Each row of a before or after table is a point. The points were changed in one or more steps. Then noise was added and the rows were shuffled. The steps act on columns, c1 being the first. Name the steps. A step turns or swaps two columns, mirrors them in a line or flattens them onto one, adds a multiple of one to another, or multiplies or shifts one. Angles are multiples of 10 degrees, from the lower column toward the higher: turns from -170 to 170, lines from 10 to 170 but not 90. Use the fewest steps. Two steps may share a column if one is a turn and the other turns, adds or multiplies; they go together, in the order done. Otherwise the lowest column goes first.

Before (14 x 3)
6 3 0
-33 -4 26
16 6 11
9 -12 17
-12 -5 4
-49 26 4
-52 10 -9
-2 -15 3
-2 -7 0
0 -18 7
-27 -7 -28
-2 -9 15
9 9 14
-15 -10 -6
After (14 x 3)
-1 -32 -28
-44 -95 -29
4 -4 -16
-57 -82 -16
-4 20 -8
16 -4 -10
4 33 -10
0 17 -21
-14 -53 -46
13 -10 -18
5 -7 -5
-21 -66 7
15 12 -3
-3 -26 -16
Steps: multiply c1 by 2; turn c1 and c2 by 70 degrees; shift c3 by -20

Before (9 x 8)
-25 23 -17 -73 42 17 10 -3
-53 -2 24 33 34 -25 54 -40
-5 20 -14 -59 4 45 29 37
8 -12 12 -38 23 21 13 -17
-19 -6 11 -2 12 -47 18 6
13 7 -83 78 37 -42 -3 -11
20 51 23 -22 27 15 -10 42
-1 5 -5 -36 38 45 -32 66
-4 23 -49 32 -2 3 -48 8
After (9 x 8)
47 35 -12 -12 -11 -25 16 -13
-51 -3 19 45 -38 -14 -45 49
-12 -13 -27 -24 -21 -18 -4 -13
11 12 43 -7 16 44 40 5
-3 18 -50 -45 -30 19 -2 19
3 -2 -17 47 -9 6 -9 16
34 18 -35 -64 -13 -2 -23 8
70 3 -17 -53 -11 -10 43 10
-6 0 73 38 -23 94 12 -19
Steps: turn c1 and c8 by -80 degrees; multiply c2 by 0.7; turn c3 and c6 by -110 degrees; turn c3 and c4 by -70 degrees; multiply c5 by 0.7; turn c5 and c7 by 160 degrees

Before (11 x 12)
4 1 -2 -32 -20 18 14 -14 19 -22 14 1
47 -33 -14 -14 -7 -10 -9 4 50 -7 36 -43
15 -29 5 -23 7 30 4 -53 56 -1 45 -15
-2 40 14 -4 21 -11 -34 -31 -17 -8 3 0
13 37 -30 54 -4 -24 -12 -38 21 -42 -14 -2
12 6 14 27 19 -27 31 -28 -18 -7 6 15
49 15 26 33 -9 8 -20 -14 6 -16 -16 5
19 -86 38 28 9 54 -55 29 -19 -41 -19 -80
-5 56 8 88 -8 -6 10 -8 -13 3 7 3
47 -45 -43 -49 3 27 -3 -15 0 25 44 39
34 -27 -5 -26 47 39 7 10 23 -13 29 -7
After (11 x 12)
20 -1 1 -31 38 5 -6 37 -4 -2 4 5
-4 41 -4 -2 -27 -3 -34 29 -29 13 0 5
-2 -4 -14 23 4 -29 25 3 17 25 11 0
-32 -93 -15 -47 -45 -22 -27 -61 -29 29 -20 -70
62 -71 -5 60 -8 -31 -2 -12 6 -20 43 2
41 -13 -1 -42 -20 -16 -1 10 2 13 -17 -30
-2 52 6 -73 8 5 14 2 -11 -40 6 6
7 -55 -10 13 -15 11 5 1 43 -1 41 -65
25 -47 -12 22 21 -27 -40 -37 27 11 30 -24
1 32 -52 -41 -13 -4 -5 42 21 -30 -12 -8
1 -36 1 15 7 -56 -6 21 56 18 47 -23
Steps: add -0.5 times c1 to c2; turn c1 and c12 by -40 degrees; turn c3 and c10 by -60 degrees; turn c4 and c10 by -150 degrees; turn c5 and c7 by -70 degrees; add 0.3 times c5 to c9; turn c6 and c8 by -140 degrees
